Each row of a before or after table is a point. One or more steps were done to the points. Then noise was added and the rows were shuffled. The steps act on columns, c1 being the first. Name the steps. A step turns or swaps two columns, mirrors them in a line or flattens them onto one, adds a multiple of one to another, or multiplies or shifts one. Angles are multiples of 10 degrees, from the lower column toward the higher: turns from -170 to 170, lines from 10 to 170 but not 90. Use the fewest steps. Two steps may share a column if one is a turn and the other turns, adds or multiplies; they go together, in the order done. Otherwise the lowest column goes first.

Before, 10 rows:
[[  3 -16]
 [ 18   0]
 [ 22   0]
 [ 20 -24]
 [ 28  52]
 [ 17 -10]
 [ 41  -9]
 [ 38  15]
 [ 48  51]
 [ 12 -25]]
After, 10 rows:
[[-53  27]
 [-16  37]
 [  0  21]
 [  9  43]
 [ 10  17]
 [ 18   2]
 [-50  49]
 [ -1  19]
 [ 29  13]
 [ 24  20]]
Steps: turn c1 and c2 by 90 degrees

Before, 13 rows:
[[ 15 -11   3  27]
 [  9  60 -30  25]
 [  3 -11 -14  20]
 [ 27  -9  -4  30]
 [  8   1  11  27]
 [ 22  34   7   1]
 [ 16   1 -38 -40]
 [ 23  -5  12   9]
 [ -1  20 -14  14]
 [ 24  -4  -6   2]
 [-10  -3 -20 -38]
 [-64 -11  -2 -32]
 [ 21  -4   9  -8]]
After:
[[   9  -11    7  -30]
 [  14   -9   -8   70]
 [ -15   -5  -19  -18]
 [ -13   36   23  -19]
 [  15    2   31  -24]
 [  13  -10  -40  -14]
 [  -7   -4   34  -25]
 [   8   -9  -11  -40]
 [  11   19  -43   -9]
 [ -21   -5  -60   33]
 [  12   59  -91  -21]
 [ -44    1 -112   15]
 [ -20   -5   27  -10]]
Steps: turn c1 and c4 by -130 degrees; multiply c3 by 3

Before:
[[-27  -3  12  -7  38  -4  51  24 -34]
 [ 60   5   2  11 -18  54 -29 -44  -9]
 [ -4   8 -28   5 -17  10  24  33 -21]
 [ 59   7 -25  30  17  33 -13 -42   7]
 [ 19  14  -7  31 -46  61  22 -58  20]
 [ -8 -52 -58 -18  32  45  21  27 -16]
 [-55  -1 -18  10  22  21  -9  30 -15]
 [-29  24 -11 -12  17  22  25  52 -12]
 [-21 -32 -21 -16  24   1 -27   8 -45]
 [-20 -11  10 -57  36  -9 -17  21  -9]
 [  2  -7 -12 -32  16 -12  -9  -4 -36]
 [-41  17 -27 -24  17 -21   7  10  -3]
 [-31 -47 -19   6  12  -5   4  53   8]]
After, 13 rows:
[[ -8 -53  32 -18 -58  45  21  32  -6]
 [-56  -2  21  10 -17  21  -9  34  -8]
 [ -4   8 -16   5 -28  11  23  39  -5]
 [ 60   5 -18  11   2  55 -29 -28  34]
 [ 59   8  19  30 -25  32 -13 -36  20]
 [-21 -32  24 -16 -22   1 -26  35  30]
 [  2  -7  15 -31 -12 -12 -10  22  30]
 [ 19  15 -46  31  -7  62  22 -57  22]
 [-31 -47  12   7 -18  -5   4  34 -41]
 [-28  24  18 -12 -12  22  25  49 -25]
 [-21 -11  37 -58  10  -9 -16  21  -7]
 [-41  16  17 -24 -27 -22   6   9  -5]
 [-27  -4  39  -7  11  -5  52  40  11]]
Steps: swap c3 and c5; mirror c8 and c9 in the line at 160 degrees

Before, 12 rows:
[[ -9  19   0  -9 -16 -20  29  -3  28  31  32  -1 -21   0]
 [ -7  -9  -7   2 -28 -46   4 -14  10  10  10 -11 -15  -4]
 [-30  -7   0  18 -35 -27  27   6  23  27   4 -31 -14  -2]
 [-13   2  12  11   0 -28   8 -13  22   9   9 -15 -40   4]
 [  1  17  -9  11 -14  -9  21   5  -3 -24  -5  -1  -4   7]
 [ 10  -5 -14  -1  20 -15   6  22 -11  -1   5 -19  20 -11]
 [-21  33   1  19 -17 -41   8 -10  16  22  30 -20 -28  -6]
 [ 16  20 -29   7  -2   2 -12  10  17 -10  -1  -5  -7  11]
 [  0 -11 -27  13   6   3   4  17 -25   5  13   0   4   8]
 [-13 -14 -20   6   6  12  -2  20  -6 -11  11   6  26 -23]
 [-22   2 -36 -15  19  -8   2  26 -11  -2   0   3  10  -3]
 [  9  19 -20  15  -9   2  11  20  -1   8 -19  18 -10 -17]]
After:
[[ -13  -15  -16    6   -1  -11   -4   20   -7  -12   11   -6   78  -24]
 [ -29   -6   -9   18   19   35   27    4   22   27    3   -3  -41   -1]
 [   0  -14  -24   14   -5   -5    4   18  -25    7   14   -7   14    6]
 [   1   18   -7   11    9   13   19    6   -1  -23   -7   -4  -11    9]
 [  10   -5  -18    0  -21   -2    5   22  -11   -2    4   -7   60  -11]
 [  -6  -10   -9    1    7   43    3  -15   11   10   11   -2  -45   -4]
 [  -9   20    0   -8    7   20   29   -2   29   29   33    0  -63    0]
 [ -13    3    5   11  -10   16    7  -13   21   10    8    2 -120    3]
 [  16   21  -27    5    4   -1  -12    9   17   -9   -1  -10  -21   10]
 [ -21   33   -7   17    1   36    8  -12   16   23   29   -5  -84   -6]
 [  11   19  -12   15    9    3   12   21   -1    9  -18   -5  -30  -16]
 [ -23    1  -30  -16  -19   -4    2   25  -12   -2   -2  -10   30   -2]]
Steps: flatten c3 and c12 onto the line at 20 degrees; multiply c6 by 0.7; turn c5 and c6 by -150 degrees; multiply c13 by 3
